Each row of a before or after table is a point. The points were changed in one or more steps. Then noise was added and the rows were shuffled. The steps act on columns, c1 being the first. Name the steps. A step turns or swaps two columns, mirrors them in a line or flattens them onto one, adds a multiple of one to another, or multiplies or shifts one. Angles are multiples of 10 degrees, from the lower column toward the higher: turns from -170 to 170, lines from 10 to 170 but not 90. Use the fewest steps. Two steps may share a column if one is a turn and the other turns, adds or multiplies; they go together, in the order done. Otherwise the lowest column goes first.
In the rows, 128 means zero.

Before, 14 rows:
[[174 135]
 [154  54]
 [183 102]
 [133 130]
 [ 97 105]
 [148 119]
 [176 108]
 [183 116]
 [116 114]
 [117 118]
 [ 99 126]
 [ 63 125]
 [112  95]
 [133 154]]
After (14 x 2):
[[106  73]
 [118 108]
 [178 165]
 [ 94  82]
 [166 130]
 [132 123]
 [ 87 106]
 [107  83]
 [111 148]
 [157 114]
 [147 125]
 [141 126]
 [157  52]
 [152 143]]
Steps: mirror c1 and c2 in the line at 110 degrees

Before, 11 rows:
[[133 100 190  98  30 131]
 [ 93  97 101 149  67 223]
 [118 135 120 163 139 135]
 [150 131 164 162 100 152]
 [152  92 120 144 152 114]
 [158 171 168 120 140 139]
 [143 123 102 162 121 106]
 [127  89 141 112  62 111]
 [162 135 115 153 150 110]
 [ 89 102 116 153 120 111]
 [133  97 121 172 129 166]]
After (11 x 6):
[[135 158 141 173 128  91]
 [148 130  93 164 101 105]
 [126 167 123 112  62 146]
 [ 93 155 160 149  68  34]
 [133 168  72  98  31 125]
 [163 118 138 152 150 146]
 [ 89 149 145 154 119 146]
 [151 164 142 143 152 142]
 [159  93  79 119 140 118]
 [117 118 134 161 140 121]
 [144 128 156 161 120 149]]
Steps: turn c2 and c3 by -170 degrees; multiply c6 by -1

Before (9 x 11):
[[110 153 195 146 149 126 118 153 111 151 112]
 [138 155  86 135 144 146 132 153  90 119 115]
 [104 130  81 156 142 111 112 135 112 169 119]
 [146  95 162 138 144 154 109 132 131 161 144]
 [107 135  77 155 249 128 143 150  94 125 116]
 [100  71  70 162 197 127 188 147 203 156 153]
 [108 147 152 144 142 118 107  58 109 122 154]
 [106 116  81 114 148 140 128 143  90 116 180]
 [140  82 168 111 141 121 126 153 124 133 112]]
After, 9 rows:
[[105 133 100  96 143 132 146  96 159 138 135]
 [ 94 143 131 172 148 153 127 117 103 160  82]
 [136 154 109 107 142  95 131  83 131 134 147]
 [133 154 135 156 146 163 124 156 109 160 144]
 [148 151 162 149 249 170 112 133 113 159 117]
 [148 134 174 147 142 157 144 130 159 159 112]
 [122 147 170 151 196 176  69  71 180  65  92]
 [118  57 134 101 142 118 150 147 115 143  98]
 [151 153 111  66 149 104 137 154 146 150 121]]
Steps: turn c1 and c11 by 120 degrees; swap c2 and c8; turn c3 and c4 by -130 degrees; turn c3 and c6 by 50 degrees; multiply c7 by -1; turn c9 and c10 by -70 degrees
